Rows are points. Each copy is the shape, with its points in the same order, stretched, turned, moved and blurred by noise. Say if it was mirrored as well.

Shape (8 x 2)
[[ 49 -30]
 [-90  19]
 [-33 -33]
 [ 33 -38]
 [ -4  21]
 [ 19 -10]
 [ 18 -11]
 [ 28  -8]]
Copy 1 (8 x 2)
[[ 48  23]
 [-77 -83]
 [ -2 -54]
 [ 45  -3]
 [-32  -3]
 [ 15   4]
 [ 17  -2]
 [ 18  18]]
Copy 1 is: only turned
Copy 2 (8 x 2)
[[ 19 -47]
 [-38  82]
 [-34   8]
 [  2 -42]
 [ 25  25]
 [  9 -11]
 [ 11  -5]
 [ 20 -18]]
Copy 2 is: only turned
Copy 3 (8 x 2)
[[-62  15]
 [ 83 -45]
 [ -3 -46]
 [-55  -6]
 [ 16  15]
 [-19   5]
 [-29   4]
 [-30  13]]
Copy 3 is: mirrored

Shape (8 x 3)
[[ 49  45  -2]
 [ -8  54 -26]
 [-52 -24  36]
 [ -9  -8  -1]
 [-16  16  17]
 [ 15 -20 -28]
 [ 41 -37 -44]
 [ 53  63 -15]]
Copy 1 (8 x 3)
[[ 14  79  31]
 [ 29  15  60]
 [-43 -34  12]
 [ -3   7   6]
 [-14   6  33]
 [ 20  27 -18]
 [ 31  51 -49]
 [ 30  80  46]]
Copy 1 is: mirrored
Copy 2 (8 x 3)
[[ 50  31   2]
 [  1  42  44]
 [-33 -41  28]
 [-13   5  -2]
 [ -4  -5  25]
 [-12  17 -32]
 [ -1  38 -64]
 [ 56  45   9]]
Copy 2 is: only turned
Copy 3 (8 x 3)
[[ -3  -8  62]
 [-53  42  16]
 [  8  45 -68]
 [-20  10 -21]
 [ -7  36 -20]
 [-30 -34  -4]
 [-38 -72   1]
 [-25  -7  72]]
Copy 3 is: mirrored

Shape (9 x 4)
[[-21 -41  25  28]
 [-45 -19  38  64]
 [ 49  48 -35 -19]
 [-20  53  14  24]
 [ 35  36  23   4]
 [-23 -39  -4 -43]
 [ 56 -39 -74 -25]
 [-42  37  16  10]
 [ -5  33  -9 -41]]
Copy 1 (9 x 4)
[[-13  34 -30  36]
 [  6  11 -39  60]
 [ 36 -13  76 -35]
 [ 31 -41  16  17]
 [-11 -17  42   5]
 [ -6  31 -32 -25]
 [ 35  59  56 -44]
 [ 26 -32  -8   7]
 [ 19 -26  18 -35]]
Copy 1 is: mirrored
Copy 2 (9 x 4)
[[-41 -18  59  10]
 [-65  -4  75 -14]
 [ 49  13 -41 -14]
 [ 11   6  37 -53]
 [ 22 -36   0 -22]
 [ 14  -5  50  45]
 [ 26  25 -62  58]
 [  5  -3  60 -35]
 [ 44   3  16  -2]]
Copy 2 is: mirrored
